Rows are points. The points of each table are mixes of a few directions, plus a little noise. How many directions does each table use, and how many do they share? Where both have some left over, give the other angles between the two spaces (their principal angles), to ten degrees, smallest first.
In the rows, 128 means zero.

First (4 x 2)
[[144 116]
 [ 74 169]
 [ 98 154]
 [200  75]]
Second (4 x 2)
[[107 142]
 [212  68]
 [107 144]
 [ 86 158]]
Directions: first 1, second 1, shared 1

First (5 x 3)
[[ 90 176 145]
 [ 81 116 139]
 [215 117 106]
 [201 100 105]
 [ 53 131 147]]
Second (5 x 3)
[[153 173 129]
 [ 84  47 127]
 [113 102 126]
 [184 230 132]
 [109  89 129]]
Directions: first 2, second 1, shared 1

First (7 x 4)
[[126 123 126 125]
 [145 165 147 145]
 [137 153 153 178]
 [113  97 119 129]
 [142 143  90   7]
 [104  84 131 175]
 [130 132 132 136]]
Second (8 x 4)
[[123 124 148 112]
 [139 138  82 170]
 [125 126 141 119]
 [112 113 201  65]
 [142 142  61 184]
 [128 128 126 131]
 [117 116 187  79]
 [136 134  85 165]]
Directions: first 2, second 1, shared 0; angles 70

First (9 x 6)
[[170 118 123 130 136  82]
 [ 92 104 163 181 141 103]
 [171 127 107 149  98  99]
 [187 186  38  43  60 209]
 [160 171  77  25 116 201]
 [ 81 102 169 194 139 103]
 [101 134 134 115 135 156]
 [ 74  98 179 189 156  99]
 [111 110 162 125 176 101]]
Second (6 x 6)
[[141 192 138  85 132 106]
 [157  62 105 198 174 193]
 [144  60 165 117  94 151]
 [ 66 127 123 122  82  83]
 [160 134  95 176 194 171]
 [ 97 198 142  67  90  65]]
Directions: first 3, second 3, shared 0; angles 40, 90, 90

First (10 x 8)
[[138 144 167  54 179 249 177 136]
 [123 120 121 132 113 115 139 127]
 [116 118 155 105 155 195 156 112]
 [104  98 126 173 116  95 113  98]
 [134 139 155  90 166 203 144 129]
 [130 131 117 168 126  79  77 122]
 [131 133 117 165 124  82  80 126]
 [131 130 107 129  98  92 137 141]
 [126 123 112 142 103  88 127 131]
 [145 145 101 120  97  82 129 157]]
Second (9 x 8)
[[ 38 122  90 147 111 125 112 120]
 [163 135 144 119 139 134 129 134]
 [107 121 119 135 118 122 133 123]
 [ 81 182 107 117 176 178  48 151]
 [168 149 145 113 152 144 113 139]
 [117 117 124 135 115 119 140 122]
 [ 72 131 104 138 123 132 109 126]
 [183 110 152 124 118 111 165 123]
 [222  86 169 125  98  88 206 113]]
Directions: first 3, second 2, shared 1; angles 70

First (10 x 9)
[[126 121 128 147  71 135 141 145 142]
 [146 163  95 204 229 116 139  77 175]
 [108 139  88  82 162 168  23 132 174]
 [ 75 121 119  76 112 124  32 203 121]
 [205 205 149 141 109 127 179 116 108]
 [130 107 127 133  23 154 142 155 155]
 [109  58 156  92 223 101 171  58  64]
 [139 155 131 137 204 101 131 116 102]
 [104 122 129  98  82 131  80 182 123]
 [143  93 154 173  69 121 234 100 118]]
Second (8 x 9)
[[186 145 131 166 111 127 141 100 122]
 [226 131 126 163 100  95 141  97 118]
 [ 74 166 167 118 124 169 172 147  92]
 [ 87 194 183 147 116 193 195 132  77]
 [141  62  83  89 141  63  70 143 167]
 [149  43  87  51 128  20  79 166 150]
 [ 10 128 119 110 174 190  95 147 161]
 [150 158 128 181 129 168 132  92 136]]
Directions: first 5, second 3, shared 1; angles 30, 90
